Each row of a before or after table is a point. The points were changed in one or more steps. Then noise was added and the rows were shuffled. The steps act on columns, c1 being the first. What was done? A step turns or swaps two columns, mirrors them in a line or flattens them onto one, adds a multiple of one to another, or multiplies or shifts one. Angles are multiples of 10 degrees, from the lower column toward the higher: turns from -170 to 170, lines from 10 to 170 but not 90. Use the fewest steps. Two steps may share a column if one is a turn and the other turns, adds or multiplies; they go together, in the order done. Otherwise the lowest column goes first.

Before, 11 rows:
-0.11 -0.16 -0.30
-0.04 0.19 -0.34
0.18 -0.02 0.66
-0.30 -0.40 0.80
-0.13 0.03 0.29
1.06 0.33 0.76
0.32 0.01 -0.39
0.12 0.26 -0.22
-0.23 0.11 -0.47
-0.36 -0.15 0.30
0.35 -0.01 -0.11
After, 11 rows:
1.06 -0.56 0.61
0.20 -0.22 0.67
-0.07 -0.10 -0.37
-0.13 0.24 -0.21
0.35 0.10 -0.36
-0.13 -0.16 0.28
-0.32 0.07 0.93
-0.23 0.06 -0.45
0.10 -0.16 -0.29
0.35 0.09 -0.13
-0.36 0.07 0.32
Steps: mirror c2 and c3 in the line at 100 degrees

Before (9 x 4):
0.66 0.31 0.12 -0.37
0.59 0.09 -0.12 -0.47
-0.14 -0.37 0.57 -0.07
0.61 -0.19 -0.23 -0.74
0.19 0.15 -0.09 -0.26
-0.13 0.41 -0.05 0.13
0.30 0.63 -0.47 0.32
0.08 -0.54 0.56 -0.16
0.18 0.08 -0.14 -0.65
After, 9 rows:
-0.11 -0.20 0.17 0.23
0.12 -0.36 0.68 0.33
-0.06 -0.35 -0.13 -0.19
-0.16 -0.19 0.22 0.64
0.59 0.51 0.08 0.25
0.60 0.32 -0.19 0.13
-0.49 -0.61 0.32 -0.43
-0.26 0.04 0.65 0.72
-0.15 -0.16 0.56 0.45
Steps: swap c1 and c3; turn c2 and c4 by -170 degrees

Before:
-0.47 -0.61 -0.39 0.13 -0.47 -0.46
0.17 -0.35 0.18 0.45 0.29 0.27
0.28 0.06 -0.13 -0.30 -0.28 -0.15
-0.48 0.10 -0.64 -0.31 0.39 -0.45
0.30 0.37 0.05 0.54 0.24 -0.64
-0.21 -0.01 -0.28 -0.21 -0.33 -0.57
0.08 0.03 0.17 0.30 0.25 0.48
-0.06 0.20 -0.33 0.46 -0.59 0.14
-0.62 0.40 0.13 0.28 0.11 0.39
After, 9 rows:
-0.61 -0.38 0.10 0.42 -0.13 0.38
0.31 0.63 0.05 0.86 -0.21 0.38
0.18 -0.25 0.18 0.75 -0.13 -0.31
0.10 -0.48 0.17 0.56 0.01 0.01
-0.48 0.44 -0.42 -0.04 -0.52 -0.64
0.26 0.14 -0.16 -0.56 -0.01 0.08
-0.49 0.45 -0.62 -0.27 0.57 0.11
-0.24 0.58 -0.25 -0.44 -0.13 0.02
-0.05 -0.11 -0.32 0.33 -0.87 0.19
Steps: turn c2 and c6 by 90 degrees; multiply c4 by 1.6; turn c4 and c5 by -30 degrees

Before:
-0.62 -0.27 -0.32 -0.04 0.26 0.71 -0.58 -0.58
-0.80 0.17 -0.10 0.01 0.16 0.24 -0.33 0.02
-0.36 -0.20 0.16 -0.39 -0.15 -0.32 -0.42 -0.01
0.51 -0.26 -0.40 0.24 -0.06 -0.55 0.23 0.60
0.19 0.35 0.48 -0.35 0.07 0.08 -0.58 0.18
0.35 -0.10 -0.20 -0.12 0.60 -0.77 0.02 0.80
-0.44 0.02 -0.50 -0.56 0.18 0.31 -0.17 -0.43
-0.61 -0.11 -0.22 -0.41 -0.03 0.67 0.22 -0.09
0.41 0.07 0.12 0.22 0.38 -0.88 0.36 0.21
-0.01 0.57 -0.16 -0.22 -0.17 -0.28 -0.36 0.18
After, 10 rows:
-0.27 0.52 0.63 0.07 -0.44 0.55 0.23 -0.15
0.16 -0.82 0.11 0.04 -0.25 -0.21 -0.30 -0.20
0.56 -0.03 0.25 -0.08 -0.59 0.29 -0.37 -0.31
0.07 0.38 0.04 0.10 -0.01 0.90 0.39 0.04
-0.08 0.36 0.56 -0.04 0.17 0.76 0.00 -0.58
0.04 -0.41 0.23 -0.23 -0.20 -0.30 -0.19 0.53
0.34 0.20 -0.31 -0.16 -0.31 -0.09 -0.56 -0.79
-0.24 -0.64 0.03 -0.05 -0.16 -0.71 -0.58 0.23
-0.19 -0.35 -0.16 -0.14 -0.52 0.30 -0.44 -0.34
-0.08 -0.63 0.15 -0.16 -0.46 -0.66 0.21 0.35
Steps: swap c1 and c2; turn c3 and c8 by -150 degrees; add 0.7 times c7 to c8; multiply c4 by 0.4; shift c5 by -0.40; multiply c6 by -1
